Each row is a point. Each copy is the shape, with its points in the same order, turned, moved and blurred by noise. Some copies are also mirrored. Which?

Shape:
-0.025 0.024 0.034

0.014 0.003 0.006

0.020 0.021 -0.072

0.004 0.019 0.042

0.017 0.024 0.009

0.011 -0.049 0.043
Copy 1, 6 rows:
-0.022 -0.038 -0.023

0.007 -0.004 0.006

0.001 0.072 -0.012

0.007 -0.041 -0.011

0.014 -0.004 -0.015

0.001 -0.041 0.055
Copy 1 is: mirrored
Copy 2 (6 x 3):
-0.027 -0.013 0.020

0.015 -0.001 0.023

0.035 0.068 -0.023

-0.011 -0.014 0.045

0.001 0.013 0.036

0.046 -0.054 0.028
Copy 2 is: only turned
Copy 3, 6 rows:
-0.035 0.003 -0.028

0.008 -0.028 -0.021

-0.006 -0.107 0.000

-0.010 0.001 -0.043

-0.006 -0.034 -0.039

0.041 0.022 -0.003
Copy 3 is: only turned
Copy 4 (6 x 3):
-0.031 0.010 -0.011

0.013 0.003 0.021

0.021 -0.069 0.062

-0.017 0.031 0.007

-0.003 0.008 0.027

0.043 0.042 -0.023
Copy 4 is: mirrored

Shape:
-0.030 0.015 0.006 0.045 -0.002 0.026

0.003 0.041 0.010 0.017 0.024 -0.042

0.037 -0.024 -0.046 0.044 0.008 0.025

-0.040 0.021 0.013 0.028 0.000 0.040

0.037 -0.053 -0.038 0.000 -0.027 0.027

0.036 0.024 0.045 0.014 0.028 -0.020

-0.037 -0.009 0.053 0.006 0.006 -0.006

-0.049 0.002 0.036 0.012 -0.027 0.040

-0.018 0.024 0.019 0.007 -0.013 0.035

0.018 0.047 0.028 0.009 0.011 -0.060

0.041 -0.039 -0.033 -0.032 0.058 0.014
Copy 1 (11 x 6):
-0.006 -0.033 -0.009 0.013 -0.060 0.015

0.041 -0.010 -0.038 0.039 0.011 0.016

0.036 -0.002 0.029 -0.026 -0.034 0.045

-0.020 -0.037 -0.007 0.025 -0.063 0.011

0.010 0.012 0.057 -0.057 -0.016 0.008

0.031 -0.056 -0.014 0.020 0.025 -0.001

-0.032 -0.039 -0.040 0.009 -0.004 -0.010

-0.043 -0.036 -0.014 0.013 -0.060 -0.019

-0.014 -0.032 0.008 0.029 -0.041 -0.013

0.053 -0.022 -0.040 0.031 0.022 -0.013

-0.009 0.011 0.048 -0.013 0.042 0.059
Copy 1 is: only turned
Copy 2, 11 rows:
-0.035 0.030 0.002 0.057 0.009 -0.002

-0.023 0.050 0.020 -0.013 0.003 -0.047

0.025 0.067 -0.031 0.036 -0.006 0.033

-0.049 0.011 -0.006 0.057 0.008 0.001

0.050 0.017 -0.022 0.021 -0.021 0.052

-0.009 0.036 0.002 -0.027 0.041 -0.036

-0.041 -0.005 0.048 0.009 0.028 0.002

-0.038 -0.026 0.017 0.058 0.020 0.006

-0.025 -0.010 -0.009 0.042 0.011 -0.013

-0.008 0.041 0.022 -0.026 0.016 -0.069

0.006 0.051 -0.045 -0.044 -0.020 0.059
Copy 2 is: mirrored
Copy 3 (11 x 6):
0.012 0.029 0.036 0.011 0.004 -0.035

-0.002 -0.001 -0.010 -0.057 -0.009 -0.033

0.027 -0.004 -0.028 0.035 0.038 0.007

0.012 0.029 0.039 0.017 -0.021 -0.039

-0.006 -0.027 -0.009 0.054 0.014 0.043

0.038 -0.028 0.004 -0.054 -0.020 -0.009

0.002 0.023 0.054 -0.033 -0.036 0.006

-0.002 0.022 0.072 0.021 -0.035 -0.018

0.008 0.001 0.036 0.015 -0.030 -0.035

-0.010 -0.025 -0.002 -0.077 -0.014 -0.032

0.028 0.000 -0.066 0.015 -0.033 0.047
Copy 3 is: only turned
Copy 4:
0.040 0.021 0.014 -0.041 -0.018 0.026

-0.036 0.024 0.001 0.003 -0.032 0.035

0.021 -0.007 -0.071 -0.041 0.001 0.026

0.039 0.029 0.025 -0.033 0.001 0.031

0.016 -0.028 -0.065 -0.033 0.029 -0.018

-0.002 0.010 -0.008 0.041 -0.039 0.024

0.017 -0.015 0.051 0.013 -0.005 0.015

0.051 0.010 0.048 -0.026 0.009 -0.006

0.032 0.032 0.017 -0.017 0.007 0.004

-0.046 0.022 0.002 0.027 -0.051 0.017

-0.014 -0.020 -0.060 0.007 0.054 0.046
Copy 4 is: only turned
